Every row gives one point. Before rounding, the points of a table are all equally far from one centre. They may lie mostly on one side of it. Where is the centre, to within rounding?

Points (9 x 2):
[[ -1  11]
 [ 10 -35]
 [-30  21]
 [  7   2]
 [-10 -57]
 [ -9  16]
 [-29  21]
 [-17 -60]
 [-31  21]]
Centre: [-28 -20]

Points (13 x 8):
[[ 35 -10  -4 -11  -2  13 -23 -25]
 [ 19 -37  43 -32  31   8   4 -25]
 [ 30 -17  28 -49  12 -16  12 -20]
 [  8  -9  43 -30  27 -22  25  37]
 [ 24 -16   6 -28 -13  23  30 -23]
 [ 28 -14  52 -18  -4 -33 -15 -13]
 [ -9 -15  14  20  41 -15 -16 -29]
 [  4 -17  25 -31   7  29  20 -41]
 [ 21 -34  60 -26   6  24  -1  10]
 [  6 -47  42  -5  38 -16  23  -3]
 [ 23  -3  49 -36  31 -10  19 -23]
 [ 19 -27  42 -11   1  42  27   9]
 [ -3 -17  39 -33  40   0  -5 -36]]
Centre: [ 1 -7 22 -7  8  0  3  1]

Points (19 x 14):
[[-22  -8   0  33   7 -31 -10  -1 -11  17  -1  -4  43  23]
 [-26  -2  -8   9  13 -14 -19  21  -7  45 -25  27  19  22]
 [-30 -21  26   5 -14  -6   3  16 -23  18 -17  17  -2  22]
 [-20  -4 -17  60 -14 -15 -19  15   7  22 -11  -4  22   4]
 [-16 -10 -38  26  21   0 -21  -4  -8  34 -19  37  27   1]
 [ -9  -5   7  38   2 -21 -25 -19 -26   7 -22 -26  26   6]
 [  9 -44  -8  33  -1 -16 -36  -2  16  21 -30   3   3  33]
 [-14 -23 -34  47 -15   1 -20   0  -7 -13 -38  18  29  28]
 [-32 -34 -19  -2   3 -24  -8  -1  -5  18 -16  27  13   8]
 [ -7 -26 -21  33 -11  -7 -23  13 -23  31 -16  -8  33  -6]
 [-22  -9 -29  37 -21  13 -31 -15 -28   7 -33   2  21  -5]
 [ -8 -14 -16  49  46 -14 -11 -17   1  25 -13  13  20   0]
 [-30  -7 -18  36  11   1   9   0  26   9  14   9  25  37]
 [-20 -20 -18  38   9  -6 -43   7  -4  13 -14   1  46   5]
 [ -3 -26 -22  19  10 -40 -25  -1  -4  14 -20   2  31  14]
 [ -2 -17 -30  20  12  -8 -14 -29  11  21 -47   7  27  -1]
 [ -7 -23 -18  13  14 -29 -19  14   7   8 -19  24  38  24]
 [-11 -18   5  15 -10  -3 -18  -6  12  34   8  23  13 -15]
 [-39 -38  -2  11  18  10 -19   4 -15  17 -20  38  25  12]]
Centre: [ -7  -9  -7  23   8   9 -11  -1  -5   7 -16   4   4  17]

Points (28 x 24):
[[  1   2  -5  32 -12   9  27   7   9   8  21  16 -13   6   9  -1  12   3
    2   6 -60 -13 -21  -9]
 [ 15 -14  18  40  -1  10   9 -11  21   6  -1  -4   0  -1   5 -16  14   1
    1   5 -40 -14 -19 -18]
 [  7   9  23  31 -17   2  11 -17  22   5 -12  12 -12  10   3 -12   0  20
   -8  -6 -40 -25 -17 -20]
 [ 21   6  21  34 -13   6  28 -18  -1   3  -1   0  -6   9 -15 -14  13  11
  -19  -2 -38 -10 -12 -16]
 [ 16   2  16  40  -3   7   5 -15  22   1  13   9  -9   0 -17 -20   7  -8
  -20  12 -48 -13 -14  -9]
 [  6 -15  -6  31  -6  10  19 -12  12  -4   2   9 -25  -4 -12 -26   9  17
    3  -1 -38  -1  -3 -15]
 [ 12  -4   5  28  -9   6  14 -21  -3  -8  10  20  -4   6  -3 -28  11  21
   11  15 -37 -15 -10 -21]
 [ 23   2  26  30  14  -1  19  -9   7   1 -18  -2 -21  -2  -6   2   5  21
   -7   3 -37  -6 -14 -13]
 [  8  -3  -6  25   7  -9  32 -21  10  10   7  14   1 -15  -1 -10  10  15
  -11  -3 -40  -9 -22 -13]
 [ 12  -4   3  29  -4   7  28 -33   3   9  -1   5 -23  -3   1 -10   9  -1
   -2  -4 -49  -2 -15 -17]
 [ 10  -5  17  30   2   7   8  -9  16  -1 -10   4 -18  -4   1 -29   5 -20
    4  -6 -58  -3 -19  -5]
 [  8  -1   6  24   9  -1  15 -24   8  15   3   5 -27  11   8 -20  10  23
    3   8 -42   4 -10  -8]
 [ 20 -12  12  11   1  -3  13  -5  11  12   9 -10 -14 -10  -3 -29  16  13
  -19   5 -49 -15  -2 -14]
 [  6  -7  12  30  -7  -9  28  -3   7  -3  -2   3  -7   5  -7 -25  14  25
  -10 -10 -38 -20 -18 -25]
 [  5   2  13  32  11  -2  20  -7   6  12  -2   0 -19 -11   7 -20  16  21
   -6   8 -52 -12  -1  -1]
 [  3  -1   3  44   3   8  19  -7  17   9   0  -6 -12   3  -7 -30  12   5
    1   0 -54 -24 -18  -7]
 [ 16 -14  -2  19  -4   7  20 -11  15   6   5   2 -16   1  -1 -22  14  18
  -14   4 -42   8 -11  -7]
 [  5  -5   9  23 -12   8  34 -14  22  -4  16  -3 -17  -7  -1  -8  15   5
   -6   3 -48 -13 -10 -26]
 [ -9  -5  -5  23 -11  -5  26  -3  15  36   3  13 -18  -3  -5 -15   6  -2
   -9   2 -41 -12 -14 -24]
 [  9  -7   7  17 -10   0  10 -16   2   9   2  17 -18 -15  -4 -28   1  10
  -21 -12 -53 -15 -13 -10]
 [ 21  13  -3  30   3   9  18  -6  -2   6  -9   9 -32   9  -9 -26  14  13
  -20   0 -52 -26  -9  -8]
 [ 13  -8  22  14  -2   7  21  -8 -13  -7  -4   7 -18   4  -6 -23  16   2
   -5 -10 -56 -27 -22  -4]
 [ 29   9   2  37  18   1  28 -22  12  -4   2  -4 -21  -4   6  -3  13  -9
   -8   5 -45  -7 -12 -11]
 [ 13  -3  17  28 -11   5   3 -20  23   3  -3 -26 -19  -7  -5 -19   9   2
   12 -19 -37 -21 -11 -11]
 [  3  -3   0  22 -13   7  13 -23   2   1  -2  12 -22   5  -4 -28  17 -12
   -4  -7 -60 -26 -18  -2]
 [  5  -2   8  44   8  -3  10 -16  18  10  -8  18  -1  14  -3  -5  13  12
   -9 -13 -45 -18 -10 -14]
 [  3   9  11  29  -5  13  24  -9  15   1  14   4 -16 -11   5 -28  16  11
  -21  -9 -39   4 -18  -9]
 [ -2   9  29  18  11  -7  18   6  26   8  14  14  -6   0 -21 -17  15  -4
  -18   2 -43  -6 -28  -4]]
Centre: [  3  17  -1  11   0  -3   1   2   2  -1   3   1 -12   1  -6  -6   7  -5
   2  -1 -27 -14 -12 -11]

Points (28 x 24):
[[  1  13 -15 -30  -2  41  51  11 -17 -11   8  11  10  14  21 -14  20  -4
  -10 -10  -7  -8 -14 -32]
 [ -8   5 -21 -15  16  58  21   9 -23 -28   2   9   9 -19   6  -8  30  -9
   -2  19  -4 -17  -6 -18]
 [  8   5 -26 -34   0  26  16   3 -23 -20  18   0  23   6  -1  -5  40 -26
    7   0  -1  -8  13  -6]
 [ -1  18   8 -13   9  38  50 -17  -4 -24  15  -2  32   4  31 -17  36 -14
    6  14  -2   5  -7  -3]
 [ 16  17 -24 -26   6  51  25  14 -23 -23  11  -6  23 -17  -7 -12  30  -4
   24  12  -2   6  10 -19]
 [-12 -13 -11 -19   3  33  37   3 -24 -15 -19  33  24 -24  16  -7  24   3
   16   2 -18   5  -5 -31]
 [ -2  20 -12 -13   2  53  18   6 -29  -5  25   6  22  14  -2  -1  16 -17
  -13 -28  10 -12  13  -7]
 [ 12  12   4 -30  13  34  43   6 -32 -20  -3  18   6 -11  15 -25  31 -23
   15  -1 -11   4   5  -5]
 [ 12  16   1 -15   8  50  38  -1 -34 -17  14  24  -1  14  14  -6  26  -7
    0   1 -21   9  -3   2]
 [  7  22  -9 -12  -1  28  32  -3 -32  -6  -4  21  16  -9   8 -21  48 -16
   13   6  -8 -10   6 -21]
 [ -3  20 -20 -42 -10  35  19  -6 -11 -23  38  16  21  -3  26  -1  32  -8
    7   1   9 -11   0 -24]
 [  8  26  -5 -19  11  30  25  17 -24 -10  18  14   7  12   6  -5  28  -5
   -3   8 -23  13   2 -28]
 [  1  10  11 -10   5  34  29  30 -13 -36   1  19  29   8   1   6  38 -15
   -8   8  -6   0   5 -14]
 [  4  14  -8 -35  -9  42  42 -16 -18 -26 -19   7  -7  -1  12 -14  36  -6
   11   8  -1   2  -8 -18]
 [  4   2   9 -24 -18  15  11  23 -18 -27  10  -2  23  22  44   1  17  11
    1   3 -21  22   8 -23]
 [-13  -5  -7 -19  -1  38  37 -19  -7 -20  10   8  18   2  37 -15  27 -24
    0  11  -2   7  13  -1]
 [ 31  11  15 -13  -3  33  31  10 -14 -29  -4   7  12 -11  -5  -3  18 -12
   -7  12 -18  -5 -12 -40]
 [ -4  13 -10 -19 -10  25  35  -1 -20 -26  -2  34  14  13  -2  -8  17 -30
    1   8 -12   1  19  -3]
 [  0  15 -12 -30   7  30  49  13 -24 -13   9  26  18  12  22 -21  34  13
   10  10   3   8  10 -12]
 [  9  29 -11 -22  -7  34  35  13 -17 -13  17 -10  13   8  21   3  26  -8
   18  28 -17  12   5  -6]
 [  8  14 -13 -36 -12  39  24   5 -42 -28  -6   2  14  18  25 -20  25   3
   14  13 -10  17  -2 -18]
 [  0   1  -5 -31  -6  34  43   8 -28 -17  28   4   1   3  17   3  12 -20
  -11  21 -17  -2 -19   5]
 [  4  13   2  -8   3  60  32   3 -33  -9   3   5  16 -14   0 -17  36  -1
   -4   7   7  10  18 -29]
 [ -6  10  -5 -32   9  13  12  -3 -16 -26  -8  24  12   3  31  14  12 -23
   19  10  -7  10 -27 -22]
 [ 29  32 -10 -23   9  40  37  21 -13 -16   2  17   8   1  -2 -28   9   3
    1 -16  -8   0  13 -11]
 [ 29   6  13 -37   8  21  23 -15 -29  -6  19  12  16 -10  11 -23  18 -12
    9   9 -13  -5 -13  -3]
 [ 16  16  -2 -32   0  42  13  11 -17  -6   8   9  23   0  15  -2  33 -18
   -9   7   4  14  -6 -19]
 [  6  20   6 -13  -9  37  24  -6  -2 -22  -4  31  -9  -2  21   4  26 -10
  -16  12 -18   1  -4 -14]]
Centre: [ -1  11  -7   3  -7   8  25  -3 -26 -33   8  -3  14 -17  12  -1   4  13
   3 -13  10   3  -6  -4]

Points (29 x 24):
[[-35  13  17  10 -13  28 -16 -37 -27 -11  27  -5 -14  13  -5 -15  22  -3
   -7  -7  16  -4 -11  34]
 [-15   9  22  -1 -19  26 -17 -21  -5  -9  10  10   2 -10 -18  -3  18 -14
   32  -6  41   1 -34  60]
 [-29  10  11  -9   3  -3 -21   4 -23 -21  -2   5  22  -5 -24  -6  21  11
   11 -29  27  23 -17  -7]
 [-37  28  20  15  -5   1   7 -18 -38 -15   6   2   7  -4 -15 -10   9  -3
    5 -24  41 -17  -4  -2]
 [-41  16   1  10  10  22   8   3   6 -18  17  24   5   9 -24  20  29   2
    3 -26  36   6 -26   9]
 [-42  -7 -10  16  -5  21 -11  -6  -3 -26   2  -7   2  20  24  38 -11 -19
  -10 -19 -12  -2   7  20]
 [  3   4  16  10 -20   8  -9 -18 -16 -41 -18   4  12  -6 -32  15  11   7
   20  -7  16 -12 -31  38]
 [-26  -4 -12   5 -35  29   2 -14 -23  -3   0  32  -5  -4  -7   3   5  10
   -3 -33  15  -2 -14   4]
 [-35  49 -15  10  -3  23 -12 -16 -11 -27 -15  -5  -6  13   4 -13  38 -15
   -1  -5  18  -6 -33  15]
 [-46  18  14  18 -18   9 -14   2 -12  21  10  37  30  -2  13  -8  28   1
   -7 -29  21  -1 -27  15]
 [-30  12  28  18  -8   7  -1 -27  -5 -29   9  17   7   8 -19  -7  33 -28
   13 -34  38   3   2  20]
 [-23  16  11 -43  -1   0  12 -25 -32 -18   1  14 -19 -18  -5   2   9  11
   14 -13   8 -10  -8   5]
 [-31  23  -7  -8  -3  17 -11 -20  -8 -25  23  20   4  30 -20 -12  21   2
   11 -15  15 -24 -24  21]
 [-29   6   7   1  -5  29  -1 -21 -20 -23  30  13  13  27   3   9  15 -17
   29 -16  -1  -2 -10  47]
 [-34  11  -7   1  -9   8  -3 -40  -2 -25   7  23 -19 -19   0   2  35 -20
   11 -26  20 -20  -7  44]
 [-30   6  15  -8 -10  32  11  -9 -19  -6  11  27   3  26 -31 -20  14 -30
   -2  -3  13  -3  -4  30]
 [ -5   1  17   6  -7   9  -6  -6 -28  -6 -11   8 -20 -26 -18 -13  35   0
   27 -32  14 -25 -27  11]
 [-10  22  10 -14   1  12   4 -26 -12 -31  -1  43   1   7  -6 -13  19   3
   31 -32  17 -19 -11  20]
 [-28   5  15 -10 -22   0   6 -25 -15   4  17  39   7   5 -35  -5  29 -13
    6 -20  15  13 -20  47]
 [-50   4   1   2   1   3  15 -21 -27  -8  -6  30  10  14 -12  30  33 -11
   -4 -19  32  -7 -22   2]
 [-14 -18  12  -3 -27  26 -17   3   1  12   3  23  21  21   0 -23  18 -45
   20  -4   2  12  -1  24]
 [-28  -6  26  -7  -8  21   8 -13 -17 -20  23  25  -8  19  -4  14  34 -20
    7 -17  32 -25 -14  11]
 [-48  23  33 -11  -5  -8   0  -1 -29  -5  -9  22   7  -6 -10 -20  35 -17
   15 -22  33  -9 -25  27]
 [-29   2  27  14 -18  12   5 -19   0 -37 -18  15   2  -4 -35   4  12   6
    0 -23   6  -4 -39  13]
 [-53  20   1  21   8  17  14 -16 -16 -15   3  27   8  18   4  11  27  12
   16 -19   7 -16 -13  24]
 [-29  13 -18  -3 -23  11 -14   2  -3 -35  15   1  -3  18   4   9  18  -3
   16 -12  51   4 -33  12]
 [-18   1  23 -16 -10  -1   2 -18 -17 -21  19  10  11  12 -19  -3  40  -2
   10 -31  21   3 -22  19]
 [-24   0   6 -16 -13 -16 -17 -34 -29 -30  -3  41   2   6   3   4   6  -2
   -3 -26  -4 -30  -7  40]
 [-18  18   7  10 -18  16   9 -17 -14 -39   7  22   7   0 -18   2  35   5
   21  -1   5 -13 -43   7]]
Centre: [-11  20  13  12   2 -10 -20  -6  -4   2  -2  21 -14   1   3  14  -2 -24
   9   3   7   6 -18  15]

Points (29 x 24):
[[ 17   6  14   6 -36  30  14  -1 -25  22   1  -7 -18  33 -22 -30 -15 -28
    2  22   1  13  18   9]
 [ 12  -2  15 -17 -24  -6  14   7 -36  47   3  -1  -4  37 -31 -14  -8   1
   -1  -3   4  17  14   2]
 [ 17   6   2   2 -39  12  19   3  -2  42  -6 -10 -44  28 -19 -26 -17 -22
  -14  16  -7  11  23  -3]
 [ 23  -1  31   9 -23   8   8   3 -20  54   8  25  -2  28  -7 -25 -15 -12
  -10   9 -12  22  17   1]
 [ 27   4   4 -18 -38  22  12  -8 -20  42   7 -14 -16  34 -17 -23  -5 -14
    6  11 -10  12  22   1]
 [ 27   3  29 -18 -32   2  20  -8   8  33   3 -13  -7  51 -15 -25 -17 -11
  -16   7  -7   2  17  -2]
 [ 12 -13  25 -13 -23   4   1   7 -18  50   0  -5 -21  58  -9 -22 -10 -17
    4  10  -4  21   2  16]
 [ 26  -1  23  -7 -20  14   7   4 -10  48   5  -4 -26  36  -8 -20  -3  -9
   15   2   2  35  10   5]
 [ 22   2   7  -6 -38  14  16  19 -12  60   0   0  -5  16  -8 -28  -6   1
   -2  -3  -7  21  20   0]
 [ 11   0  20 -14 -33  -1   3 -15  -6  53   7  -2 -22  45 -25 -18 -13 -13
   -2  -5   7  -1   4  -4]
 [ 19 -11   6 -17 -34   3   5   0 -13  47   5  -4  -7  48 -24 -22  11 -21
   -4   7   3  22 -13  12]
 [ 18  23   8  17 -37  22   9  -7 -18  38 -10 -10 -11  30  -2   2  11  -5
    8  -7 -12  14  13  -4]
 [ 18 -22  -3 -11 -15  13  -5   1   7  26  15   4 -19  37 -19 -31 -21  -1
   -3  24  -5  13  31 -36]
 [ 25  21  14 -13 -36  -5   7  -5 -14  41  -4  -2   9  31   0 -18  -8  -7
   10   8  -3   9  15   6]
 [ 21  -2   1   1 -39   5  11  -5 -28  46 -13   5 -13  48 -22 -11  -6   4
   12  12   0  20   2   5]
 [ 19  17  15  -9 -21  10   7   5 -21  22   5 -11 -24  31 -22 -29  -8 -14
    8  -3  -3  17  18  14]
 [ 21   7   5  -4 -48  -2  11 -13 -23  47   5  -2 -19  36 -15 -18  -8  -6
   -2  -7   3  12   5 -23]
 [ 29   0  13  -5 -33   8  13   1  -8  49  -9 -33 -20  46 -10 -26   3 -16
   -6   9 -12  10  -3  -8]
 [  7  -1  28 -17 -45   1  25  -8   3  50  11  -5 -16  36 -16 -31  -2 -25
    7  10  10   6  11   5]
 [ 19  17  14 -23 -24  24  17   8  -8  44   9 -17  -9  28 -19 -28 -15   1
   -1   5  -6   3  15  -7]
 [ 10  12  -4 -18 -14  -2   5   7   2  55   6   8 -17  58  -8 -16   1 -13
    5  -1   7  24   8  -5]
 [ 20   5  20   7 -35   7   8 -18 -23  41  12 -14 -15  33 -18 -15 -23  -1
  -10   3   1  14   2  -7]
 [  8  -9  18   0 -36   0   1   4 -24  48  14  10  -3  49 -28 -15  -9 -15
  -14  10   4  13   1  -3]
 [ 20  -7  16   7 -40   6   5   1 -15  45  10   8  -9  41 -20 -14  -4 -10
  -16   9  -5  15  19  22]
 [ 20  -4   0 -12 -33  23  11  10  -1  21   5 -20   1  42 -24 -38 -22 -16
   -8   3   5   8   8 -16]
 [ 11 -15  22 -24 -33  -2  19 -16 -11  24   3  -2 -12  43 -35 -19  -9  -2
  -17   5  -6  24  29   9]
 [ 24  -4  22 -13 -22   5  -4  -2 -24  29  -4  18  -5  32 -28   0 -19 -21
  -14  23  -1  14  17 -10]
 [  9   6   7  -5 -24   0  16  -5 -23  49  -5 -12 -25  39 -31 -17  -5  -9
    2  11   4  25  30  -2]
 [ 31   3  29 -32 -38  23  32  -5 -13  27   7  -2 -14  26 -22 -23   7  -5
  -12   4   7  10   1  -3]]
Centre: [ -8 -20   3  -3  -8   9  24  -6  -8  20  -9   6 -12  24   9 -18   6  -8
 -10   9  -3   3   6  -9]

Points (29 x 24):
[[ -6  -2   9  19 -14 -36 -34  -6 -43  -4 -14 -11  37  27  14 -12   2   0
  -18 -40   5  24   2  38]
 [ -4  -5  -7  16 -21 -14 -38  -2 -46  39  -9 -11  26  18 -14   3  27   2
  -33 -13 -12  33  19   1]
 [  3 -14   8 -13  -7 -23  -7   3   1  24   1  -8  36   4  17 -15   1  -5
  -28  -5 -36  18 -12  25]
 [-18   5  -6  10  -2 -15 -23   2   6  -2   1 -18  23   0  34  13  24  14
  -18 -14 -37  56  15  29]
 [ -5  -9  -2   7 -19 -27  -9  14 -27  -5  -4 -18  17  16  38   3  15   2
  -21   8 -40   8  15  18]
 [  6  13   0  26 -21  11 -19  12 -26  17  -3  24  41  -6   3   1  22  -6
  -32 -23 -24  26  19  -2]
 [ 13  -5  10   8   0 -16   3  15  -8   7 -17 -29  60  28  20   5   3  -1
  -15  -8 -11  27   7  -3]
 [-23  -7  21  14  -8 -15 -40   5 -17   0 -28 -15  25  25  12  20  18  25
   12 -20 -23   3  -5  19]
 [  7  18   5   2  12 -12  -1   3 -37   5 -20  -4  18  12  17  15   5   0
  -11 -49 -18  14  21   8]
 [ -5   0  23   7 -19   4 -23  -6 -27 -14 -32 -17  44  35   9   1 -22  15
  -13 -32 -18  32   0  20]
 [-12 -13  -7  31  22 -47  -6  15  -3  27   3  12  27  16   0  -8 -20   5
   -9 -10 -29  32  15  -5]
 [ 21  16 -11  10 -21 -11  -8  31 -42  26   3  -6  45   9   7  -2   9  12
  -12  -2  -5  26   3  21]
 [-20  18  -9  30 -25 -21 -40  16 -25   8  -6  13  23 -14  28  12   1   9
    6  10 -31   3   8  -7]
 [-42  16  12  21   6 -28 -11  -7 -38  28 -18  16  25  15  19  -3  -7  11
   -8 -21 -15  18  -2   6]
 [ 13   3  -9  32 -10   7 -37  24  -5   6 -12  20  19  11  26  -8   5 -11
  -56 -14 -12  18   3   1]
 [  3  -2   8 -10   9 -13 -33  10 -39   2 -16  18  35  -8   3 -15  29   1
   -4 -15 -12  11 -11  -7]
 [ 13   2   4   7  -9  -2 -24  17 -31   8  -7 -15  48  28  14 -11  10  17
  -15   5  23  26   4  19]
 [ -9   7   6  14 -12 -15 -21  -6 -28   4   4   8  35  11  13  22  11  20
  -41  -9 -47  11  28   2]
 [-22 -10   6  14 -13   0 -37  -9  -9  19 -25   7  23  16  16 -13  13   8
   -6 -38   1   1  13  19]
 [ -3   6  18  10   5 -15 -24   5 -26   2  -9  -7  24  34  35  -4  18  15
    5 -42 -27  30  12   3]
 [  4  -7  17  12 -14 -18  -1   2 -34 -15  -9 -16  20   7  25  13  39  45
  -40 -28 -10  15   5   9]
 [  0  -8  -3   3   8   2 -27 -15   5   9  17 -17   6  26  48  10  19  37
  -16 -45 -26  21  11  -1]
 [ -7  -8  23 -29  -7  -8 -23  17 -27   5  -2 -28  44  -5  -1   8   9  11
   -9 -18 -12  40  -2  32]
 [ -5   7  14   7 -17  21 -35  -7 -55  -3  -9  -3  42  -5  39 -21   4  18
  -21 -12 -15  14  11  -9]
 [ -5   8  38  -3 -12  -4 -49  25 -25   4   6 -24  55  12  16   6  -6  23
  -19 -27   9  13 -16  16]
 [ -7  17 -11  11 -21 -13   1  -5 -35   9  10  -3  47  16  11   7  24  -6
  -40 -12 -15  11   8 -18]
 [-11   2  11   3   5  -4   4 -17 -15 -21  -5 -17  43  14  16 -13 -14  56
   -4 -19 -25  44  -5   5]
 [-11   2 -11  19  -9 -22 -29 -12 -36  20 -41  15   7  21  20  11  20  10
  -18  -6  -7   8  -9  -5]
 [-17   0 -11  34   4   1  -6  30 -35  18 -15   6  44  16  15  -1   0   8
  -15 -21 -29  31  19  36]]
Centre: [ -6 -23  -7  30   0  -3 -23   0 -27   2  12 -15  17  -8  12  15 -13  12
 -17 -22  -7  28 -18  -2]
